Every row gives one point. The points of each table are mixes of a few directions, plus a little noise. Count the directions of each table, and those that both share. Where both have some left over, give the other angles between the two spaces (their principal angles), to ten degrees, smallest first.
In the rows, zero is written as 128.

First (5 x 2):
[[109 134]
 [220 100]
 [ 45 154]
 [155 120]
 [110 133]]
Second (4 x 2):
[[158 134]
 [178 140]
 [ 28 105]
 [149 133]]
Directions: first 1, second 1, shared 0; angles 30

First (6 x 4):
[[144 107 104  97]
 [144 104  32 141]
 [173  62 180 115]
 [119 138 197 159]
 [ 61 227 136  98]
 [126 130 122 158]]
Second (5 x 4):
[[132 121 101 146]
 [133 120  99 148]
 [125 132 126 128]
 [193  34 192 103]
 [ 57 233 121 115]]
Directions: first 3, second 2, shared 2

First (8 x 8):
[[172 109 126 132 121 166 142  19]
 [132 156  51 129 141 166 143 193]
 [141  76 135 157 112 187 139  74]
 [107 135 111  95 140 127 115 165]
 [194 142 100  76 116  61 145 132]
 [ 71 112 212 140 131 109  96 102]
 [ 73 168 153 171 145 119 114 175]
 [134 126 136 125 118  90 130 164]]
Second (9 x 8):
[[116 134 126 125 104 126 123 128]
 [ 74 120  74 141  78  95 133 100]
 [110  97  71 156 162  93 154  93]
 [190 101 141 143 249 138 152 129]
 [164 134 166 119 158 151 123 148]
 [139 107 107 144 178 116 146 114]
 [ 97 162 149 104  31 140  99 145]
 [ 83 135 100 128  64 110 121 116]
 [181 163 218  93 129 183 100 180]]
Directions: first 5, second 2, shared 0; angles 70, 90

First (9 x 11):
[[224 224 197  37 178  75  58  98 182 106 163]
 [ 84  84  96 170 105 152 160 142 103 138 112]
 [ 70  70  86 183  98 160 171 146  96 141 107]
 [190 191 174  69 161  93  82 108 163 114 151]
 [150 151 144 107 140 115 112 121 141 123 136]
 [147 147 141 110 138 118 115 122 139 124 135]
 [188 187 171  72 159  95  84 109 161 115 150]
 [ 53  53  74 199  89 169 183 151  86 145 100]
 [ 45  46  68 206  85 173 189 154  81 147  98]]
Second (11 x 11):
[[159  80 120 156 166  91 132  99 108 124  82]
 [114 163 129 188  99  85 117 135 168 112 118]
 [115 170 136 108 142 205 194  46 200  96 118]
 [ 87 127 111 167  74  69  98 111 199  99 168]
 [126 111 148 102  64 116  90 213  94 145 173]
 [142 153 148  88 163 228 210  51 165 105  95]
 [170 120 129  89 202 166 131 171  17 180  92]
 [200  36 145 110 161 104 115 180  11 162  82]
 [ 67 140  87 149  91  57  52 164 146 138 204]
 [106 109 111 130 107  92  95 135 137 127 164]
 [121 199 143 121 139 196 176 103 163 119 111]]
Directions: first 1, second 5, shared 0; angles 80

First (11 x 18):
[[121 107 109 132 103 139 135 163 154 141  90 123 112 181 142 116 130  95]
 [152 151 144  57 102 118  84  73 102  84 178  86 181  13  57 162 113 213]
 [142 146 115  50 103 123  82 104 147  67 176  51 192  91  55 148 124 195]
 [100 132 137 244 229 119 192 147 125 166 127 210  79 218 216  99 148  53]
 [112 106 132 205 153 135 173 164 122 185  77 195  65 190 202 104 135  52]
 [101 106 121 228 176 135 187 180 142 185  77 196  63 242 219  89 145  29]
 [141 136 155 120 126 121 118  90  84 134 140 149 129  43 118 148 116 163]
 [142 121  88  14  35 141  68 140 178  72 132  16 190 121  40 142 120 182]
 [140 120 128  88  80 135 107 122 121 125 115 108 135  85 103 140 117 150]
 [137 128 140 115 112 127 120 114 107 133 127 135 127  82 121 139 121 144]
 [122 149 135 155 188 115 140 110 128 112 168 140 139 141 136 126 136 132]]
Second (9 x 18):
[[ 63 133 140 127 115  97 142 221  98 109 119  81  85 160 102  79 192 100]
 [140 133 126 113 141 171 143 172 146  96 132 100 146 133 189 163  99 158]
 [128 172  86 157 108 169  66  15  96 172 137 222 122  58 139 119 109 125]
 [203 140  96 128 140 107  60  92 115 191 118 226 112  80 165 150 111  99]
 [215  34 177  80 197  25 184 172 178 141  99  52 166 210  73 170  89 117]
 [ 58 128 135 132 109 247 193 106 150  38 172  50 188 140 149 140  93 204]
 [123 194 148 146 130  63 119 121 149 173  54 120  85 127 123 122 129 111]
 [121 119 120 152  59 132 101 139 131 104 182 216  98  93 131  96 234 108]
 [100  97 123 115 153 139 143 112  89 130 138  87 149 151  83 113  95 125]]
Directions: first 3, second 6, shared 0; angles 50, 60, 90
